Each row of a before or after table is a point. The points were changed in one or more steps. Then noise was added and the rows were shuffled. The steps act on columns, c1 being the first. Write out the steps. A step turns or swaps two columns, mirrors them in a line or flattens them onto one, adds a multiple of one to another, or multiplies or shifts one. Angles are multiples of 10 degrees, from the lower column toward the higher: turns from -170 to 170, lines from 10 to 170 but not 90. Use the fewest steps. Two steps may share a column if one is a turn and the other turns, adds or multiplies; they go together, in the order done. Otherwise the lowest column goes first.
In the rows, 128 means zero.

Before (12 x 2):
[[ 88 137]
 [166  68]
 [148 105]
 [166  78]
 [145  82]
 [141 144]
 [153 134]
 [164  83]
 [ 61 160]
 [165  87]
 [162 103]
 [105  67]]
After (12 x 2):
[[158  72]
 [199 121]
 [196 125]
 [182 126]
 [ 66 100]
 [183 128]
 [157 129]
 [123 148]
 [173 140]
 [176 114]
 [137 149]
 [ 98 101]]
Steps: turn c1 and c2 by 50 degrees

Before (14 x 4):
[[102 113  81 149]
 [155 103 127 165]
 [101 129 115 156]
 [ 88 100 132 197]
 [ 90 157 138 199]
 [ 97 138  38 103]
 [ 94 104 108 143]
 [107 128 130 202]
 [ 94 140 102 135]
 [ 96 115 140 151]
 [166  97  65 107]
 [ 89 215 104 143]
 [ 91 132 114 163]
 [176 146  47 190]]
After (14 x 4):
[[ 92 114 113 165]
 [168  76  63 106]
 [ 97 117  38 104]
 [ 98  98 140 152]
 [ 89 194 106 143]
 [100  84 112 142]
 [ 96 122 101 136]
 [ 84  78 133 200]
 [107 110 131 201]
 [ 91 141 139 202]
 [178 123  49 188]
 [100 110 117 154]
 [157  82 127 165]
 [100  93  84 147]]
Steps: shift c2 by -20

Before (11 x 9):
[[105 122 159  92 149 114 123  62 158]
 [112  97 146 112 136 172 114  58  75]
 [154 196 145 117 144 150 112  49  52]
 [181 106 132  70  94 111  95  97 137]
 [ 72 141 100 131 167 160 161 154  67]
 [143 137  64 113 113 153 216 130  57]
 [ 81 121  98  79 167 128  98  68 160]
 [107 121 100 106 113 108 167 130  84]
 [169 158  73 105 172 124 199 156 152]
 [166 137 101 146 188 123 137  54  64]
 [175 138  95 136  75 124 149 119 138]]
After (11 x 9):
[[143 135  60 185 113 135 200 129  59]
 [162 137  98 145 184 115 121  55  65]
 [115  96 145 108 136 178 131  57  74]
 [ 80 121  98  73 164 117 143  67 159]
 [ 75 143  98 156 167 151 146 157  67]
 [108 120 100 145 113 100 169 128  84]
 [176 136  95 149  74 116 134 116 136]
 [168 160  73 167 173 109 194 156 155]
 [181 104 130  66  93 112 147  99 134]
 [ 99 120 159  98 149 122 150  63 158]
 [152 194 145 109 144 153 127  45  51]]
Steps: add 0.3 times c3 to c6; turn c4 and c7 by -50 degrees

Before (12 x 14):
[[ 69 159 166 165 106  53 154 111 141 141  85 150 169 144]
 [151 114 140 158 115 129 137 127  30 111 139  98 132 135]
 [123 151 109 139 108 161 179 153 157  99 183 104 129 130]
 [119 143 104 134 111 124 185  82 128 104 210 163 194 138]
 [162 146 104 107 145 138 114 130  61 128 133 111 167 113]
 [121 146 132 116 149 170 220  95 135  98 179 155 126 113]
 [123 170 144 129 140 195 159  89 129  53 193  92 139 120]
 [117 187 124 122  78 166 188  93 117  98 185 148 140  94]
 [ 78 112 100  77  73 125 178  53 128 194 169 145 196 168]
 [185 155 179 110 128 137 162 127  84 104 190  97 153 106]
 [134 119 161 171  92 122 103 130 118 191  80 172 190 183]
 [132  63 154 132  90 134 104 152  78 156  87 137 222 125]]
After (12 x 14):
[[ 87 146 107 143 110 122 154 151 157  83 183 104 130 129]
 [ 80 189 124 134  82 124 163  90 120  76 188 147 140  94]
 [103 169 144 135 138 156 147  88 131   8 193  88 142 120]
 [110 121 100  74  74  90 196  55 127 234 168 146 197 164]
 [ 85 141 104 137 111  85 164  83 128  86 209 164 193 140]
 [146  67 153 125  91  95 114 148  77 169  87 136 221 122]
 [ 51 150 135 122 149 134 181  97 130  81 178 155 129 114]
 [144 109 159 170  90  82 112 130 117 228  81 172 192 187]
 [ 73 157 180 115 130  96  92 126  82  89 188 103 152 105]
 [123 147 105 107 148 102  91 133  61 128 134 113 166 116]
 [136 151 166 168 109  14 194 109 141 148  87 152 168 145]
 [109 110 140 155 110  88 112 131  30 102 139 100 136 134]]
Steps: mirror c1 and c7 in the line at 120 degrees; turn c2 and c4 by 10 degrees; shift c6 by -40; multiply c10 by 1.6

Before (11 x 24):
[[106 145 107 122 134 112 105 116 118 122  97 147 135 127 105  98 154 144
  135 129 135 115 139 112]
 [110 137 136 133 132  96  98 142 139 100 122 130 149 133 102 113 158 123
  134 104 150 137 140 110]
 [125 114 154 131  85 151 135  93 106 141 138 127 148 118 157 142 106 136
  158 163  98 144  91 134]
 [103 162 105 146 134 128 104 129 127  78 108 156 147 130 131 110 132 145
  129 102 120 141 147 105]
 [103 123 129 158 106 116 127 100 100 122 132 147 125 127 130 108 101 181
  137 118 122 154 120 121]
 [159 105 121 135  97 140 136 120 117 137 138 108 148 127 148 125 102 148
  176 154 105 143 124 145]
 [152 115 148 120  99 148 147 128 141 152 149 118 122 114 169 117 109 150
  152 170 103 153 104 121]
 [155 154 148  97 130  98 131 155 135 106 134 101 102 100 148 148 127 115
  184 153  96 133 128 150]
 [133 158 130  96 116  96 133 130 167  87 155 128 128  86 141 127 143 129
  178 132 114 123 154 151]
 [127 151 110 130 113 112 115 107 120  97 120 161 130 146  93 120 146 144
  132  94 127 136 144  84]
 [118 121 123 133 130 129 112  97 113  97 119 154 131 143 119 122 123 148
  106 129 141 146 153 121]]
After (11 x 24):
[[116 103 108 122 152 111 104 116 119 118  97 148 134 128 145  97 153 145
  134 129  95 147 126 111]
 [136 120 124 134 177 129 111  97 113 103 120 154 130 143 143 123 123 150
  107 130  60 113 120 122]
 [ 99 128 129  96 114  96 134 131 166  85 155 129 126  86 114 128 143 129
  179 133 100 128 101 150]
 [137 107 129 157 147 117 126 101  99 130 133 146 124 126 136 108 101 181
  136 117 152 103 127 121]
 [ 98 148 148  98  89  96 132 155 134 106 135 101 101  99 110 148 128 115
  185 154 179 116 103 150]
 [106 123 110 131 144 112 115 107 120  99 120 162 131 146 164 120 147 143
  132  95  98 133 119  85]
 [124 110 136 133 110  95  98 140 140 103 121 130 150 134 157 115 159 124
  135 103  70 129 137 111]
 [ 97  98 106 146 132 128 105 130 128  82 108 156 147 130 131 110 131 145
  130 101 105 115 110 106]
 [136 154 148 121  99 149 146 128 141 160 148 117 122 116  98 117 110 150
  151 169 213  89 123 120]
 [145 162 121 135 109 140 136 120 117 141 138 108 147 126 113 125 102 147
  177 154 172 106 112 146]
 [143 129 153 131 137 150 135  93 106 146 138 126 148 118 107 142 106 135
  158 164 247 104 129 135]]
Steps: turn c1 and c2 by 100 degrees; add -1.5 times c8 to c5; add 0.3 times c22 to c10; turn c15 and c22 by -160 degrees; turn c21 and c23 by 130 degrees; multiply c21 by 2.5
